Each row is a point. Each copy is the shape, with its points in the same order, stretched, turned, moved and blurred by noise. Some copies are also mirrored. Which?

Shape (7 x 2)
[[-41 -16]
 [-23 -17]
 [  1  13]
 [-13 -11]
 [-36  -7]
 [ 13  14]
 [ 21   9]]
Copy 1 (7 x 2)
[[-44  12]
 [-32   1]
 [  3  18]
 [-22   3]
 [-36  19]
 [ 13  11]
 [ 16   1]]
Copy 1 is: only turned
Copy 2 (7 x 2)
[[-41   8]
 [-29  -2]
 [  7  11]
 [-18  -2]
 [-33  12]
 [ 17   5]
 [ 21  -3]]
Copy 2 is: only turned
Copy 3 (7 x 2)
[[-60  -8]
 [-39 -14]
 [ -7   3]
 [-27 -13]
 [-52  -3]
 [  7   0]
 [ 16  -7]]
Copy 3 is: only turned
Copy 4 (7 x 2)
[[  2  35]
 [ 11  25]
 [ -7 -11]
 [ 11  16]
 [ -4  34]
 [ -5 -21]
 [  3 -30]]
Copy 4 is: mirrored

Shape (9 x 3)
[[-11 -18  13]
 [-17   3  -8]
 [  0 -48  47]
 [ 11 -26  -3]
 [-26   0 -36]
 [ 20  29  18]
 [-12  23 -14]
 [-20   6  23]
 [-52 -15   4]]
Copy 1 (9 x 3)
[[  9  -9  11]
 [  2  17  10]
 [  6 -60  14]
 [ 24 -16  -4]
 [ 34  43  13]
 [-28  -9 -26]
 [ -3  33  -1]
 [-17  -2  13]
 [ 11  19  43]]
Copy 1 is: mirrored
Copy 2 (9 x 3)
[[  6  -7  19]
 [-17  13   0]
 [ 43 -36  46]
 [  6 -24  -8]
 [-44  11 -14]
 [ 24  25 -15]
 [-21  27 -13]
 [  7  17  26]
 [-24   8  42]]
Copy 2 is: only turned
Copy 3 (9 x 3)
[[ -4 -27   7]
 [  4  -8 -15]
 [-17 -49  39]
 [-22   2  17]
 [-11   5 -36]
 [ 26  10  24]
 [ 15   4 -20]
 [ 18 -34   0]
 [  0 -50 -33]]
Copy 3 is: mirrored

Shape (8 x 4)
[[  9  -3 -44   8]
 [-30  25  28 -17]
 [ -7   8  20 -18]
 [-29  12 -20 -25]
 [  7  12  -6  -5]
 [ -9  28  26 -22]
 [ 12 -15  -7  12]
 [ -3  16  22  12]]
Copy 1 (8 x 4)
[[-26 -20 -17  42]
 [  6  -1  11 -60]
 [  5  16  -2 -31]
 [-31 -15 -14 -27]
 [ -3  -6 -12   2]
 [ 17  -1  -3 -47]
 [ -4   6   3  31]
 [ 20  -5  22 -20]]
Copy 1 is: mirrored
Copy 2 (8 x 4)
[[-17 -33 -29   1]
 [ -4  23  38  30]
 [ -7  22  23   7]
 [-23  17 -13  30]
 [-16  -8   7   2]
 [-11  22  41  16]
 [ 11 -22 -14 -14]
 [  5 -16  28   4]]
Copy 2 is: mirrored
Copy 3 (8 x 4)
[[-29   7 -25  -3]
 [  9 -13  50 -22]
 [ 13 -14  23 -21]
 [-26 -23  24 -20]
 [ -8   0   3 -22]
 [  6 -14  29 -33]
 [  2   0 -18   5]
 [ 17   7  24 -12]]
Copy 3 is: only turned
Copy 4 (8 x 4)
[[-15   4   8  34]
 [-30   1 -16 -39]
 [ -7  -2  -8 -25]
 [-32   8 -26   5]
 [ -9   9   6  -2]
 [-15  11  -7 -35]
 [ -1 -14  14   9]
 [-16  -4  17 -24]]
Copy 4 is: only turned

Shape (14 x 8)
[[ 13 -11  22  -9  11  25 -19   7]
 [-12   6 -20   8   5  -6  -7 -15]
 [ -9   5  -1 -23   1  27  30  -8]
 [ -4 -44 -18   8  36 -17 -31 -29]
 [-15   9 -19  11  39   7 -30  31]
 [ -9 -22 -29  28  -8  17  -8  -4]
 [  8  -6  -9  31  -3  17  24  23]
 [-20  12  -6  30  47  33 -12  18]
 [-20  16   6  11   8 -25 -18   9]
 [ 19 -23  19  -2  31  13  24  23]
 [ 13 -18  35 -21  -9 -14  -3   6]
 [ 11   9 -20  36  -7   8  13 -17]
 [ 17  -4  17  22   7  -5 -10 -11]
 [-19 -37  21  -5 -14  26  26  30]]
Copy 1 (14 x 8)
[[ 12 -12  33  13  -7   6 -12  21]
 [-16 -12   7  -7  14 -13   5 -17]
 [-15  17  18 -13  -2  36  -2  -4]
 [ 33 -60   4   7   7 -17  -9 -14]
 [-25 -44  26  -8  27 -16 -14  30]
 [-11 -35  14  -6  -6   3  29  -6]
 [-16  -1   9  -6   8  30  36  25]
 [-35 -49  26  15  35  21  -7  24]
 [-17  -4 -12  14  12 -32  -4   8]
 [ 20  -1   6   2   7  48  -4  39]
 [ 31  22  -6   9 -20  -2  -8  17]
 [-17 -10  15   3  25   5  42 -10]
 [ 10  -7   8  27  13  -7  15   1]
 [  0   6 -13  -1 -40  49   4  34]]
Copy 1 is: mirrored
Copy 2 (14 x 8)
[[ 10 -13  44  11  -1  14  -4   1]
 [-14   8 -21 -13  -3   4  -2   2]
 [-20  28  31   7  -8  23  39  -6]
 [-22 -51 -25 -13  38 -13  -7 -19]
 [  5  -3 -14  24  23  -4 -14  53]
 [-37 -25 -21   0 -31   8   3  12]
 [ -6  -1  -3  39 -50  -7  22   8]
 [-16   9  -8  56  10  15 -15  35]
 [  6  22  -6  -1   7 -26 -28  15]
 [ 13 -11  34  49  -1 -18  36  -8]
 [ 20  -6  48 -11  -3 -24   5 -20]
 [ -8   4 -28   8 -48  12   6 -16]
 [ 13  -7   4  10 -18  -9 -20 -25]
 [-36  -4  53  30 -28 -18  30   8]]
Copy 2 is: only turned
Copy 3 (14 x 8)
[[  6 -16  23  -6   9  25  12  15]
 [-25  14  -5  -7  -9 -14  -6  -3]
 [ -2  23 -15  -4   6  34  23 -21]
 [-32 -34  31  30  26 -29 -16   5]
 [-46  -6  13 -13  -4   4 -20  40]
 [ -7   2   3  26 -24  -1 -22 -11]
 [ 14  28 -12  19 -23  13  -1  13]
 [-36  27  34  -2  -4  23 -18  31]
 [-28   0  10 -17 -20 -19  14  24]
 [  9   3  -1  22  13  22  18  35]
 [ 15 -39   4  -2  -2   3  33  14]
 [ 14  39  -3   6 -10  -9 -18 -11]
 [ 11  -2  22   7   1 -12   6  14]
 [  7 -11   0  36 -31  40  31   8]]
Copy 3 is: only turned
Copy 4 (14 x 8)
[[  7   1  15 -13  -7  20  11   2]
 [-13  -7 -10  -9   2 -24 -27   0]
 [-15   7 -20  -6  12   6  23  -9]
 [  4 -41   5 -30  -8 -25 -27 -21]
 [ -6 -11   3 -45  12  -7 -28  39]
 [-33 -15  -8 -12 -22   4 -23  -3]
 [-35  14  -9 -21 -27   0  -3   1]
 [-31   0  15 -47  21   5 -25  23]
 [-11   6  10 -15   0 -35 -15  18]
 [-12   9   4 -49  -9   1  21 -11]
 [ 13  -2  17   1 -25 -20  26  -4]
 [-21  20 -10  -6 -17  -1 -29 -21]
 [ -4  11  18 -13 -22 -13 -21 -14]
 [-37 -11   4 -14 -22   7  50   6]]
Copy 4 is: mirrored

Shape (15 x 9)
[[-24 -15 -27  -1 -31 -26 -32  -5  14]
 [-28  -7 -17 -21   9 -18   2  24  -1]
 [ 20  13  11 -13  12  33  17  -2   8]
 [-10 -20  11 -20 -11  11  -5  30   2]
 [-37   2  17   1 -37 -21 -26  12 -28]
 [ 10  -1  -5 -11  15  17 -29   5 -32]
 [ -2  32  17 -17 -31  31 -34   3  -1]
 [ 12   4 -23  32  28 -34   8  53 -33]
 [-27 -35 -13  -8 -20  25  24 -12 -28]
 [ 14  -2   4   3 -32   9  -3  -2 -32]
 [ 31 -17  35  24 -10   9  -5  22  30]
 [ 26 -15  40 -21  11  -4   6   6  25]
 [-11  26  19  34 -30 -22  28  -3   3]
 [ 12   4 -11 -24 -10  21  23  23  -1]
 [ 28   3 -20  36 -21 -12  23   9  23]]
Copy 1 (15 x 9)
[[-48 -21  -7 -31 -35  18  12 -40   3]
 [-41  -1   1  10 -11   7  34  -8   9]
 [ 18  -9  20  17  41   1  -8   7   1]
 [-13 -30  13   3   9  18  23   8 -22]
 [-19  18   0 -46 -20   9  33 -19 -38]
 [-30   4 -11 -20  35   5   7   7 -22]
 [ 16 -17  32 -50  23  -5  -5   6 -13]
 [-34  60 -23  10 -30  32  -3  40  -6]
 [ -3   4  -2   8  23  45  39 -45  -2]
 [ 17  12 -17 -27  13  28   3  -6 -15]
 [ 13 -34   8  12   3  25 -31  25 -45]
 [  7 -40  -3  34  17 -14   1  12 -26]
 [ 31  35  14  -5 -29  15  -1 -19 -14]
 [ 15 -12  11  10  20  22   8  12  24]
 [ 15   2  -2   6 -31  42 -34  -1  17]]
Copy 1 is: only turned
Copy 2 (15 x 9)
[[ -7  10  37 -18   2   9 -29  -8   7]
 [ -3   1  37   5  20  16  15  18  23]
 [ 24 -13 -25  17  -3  -4  22  18  14]
 [ 15  -2  16  19   6  23   1  31 -10]
 [-25  31  28   3 -13  34   0   5 -21]
 [-11   6 -12 -11  37  21  18   1 -18]
 [ 14  40 -24   4 -18  21  -4  10   0]
 [-21 -10  30  45  59   7  41 -33 -22]
 [-31 -39  12   6   3  39  -5  12   3]
 [ -7  -7  -8  10  -4  33   8 -15 -25]
 [ 36  -7  -4  36  -5 -23  -4  16 -30]
 [ 45 -11   2   2 -12 -18  18  40 -10]
 [-11   0  13  36 -42 -10  14 -14   6]
 [ 23 -14  -3  27   2  26  17   4  16]
 [ 12 -26   8  37  -4 -16  -1 -35   4]]
Copy 2 is: mirrored
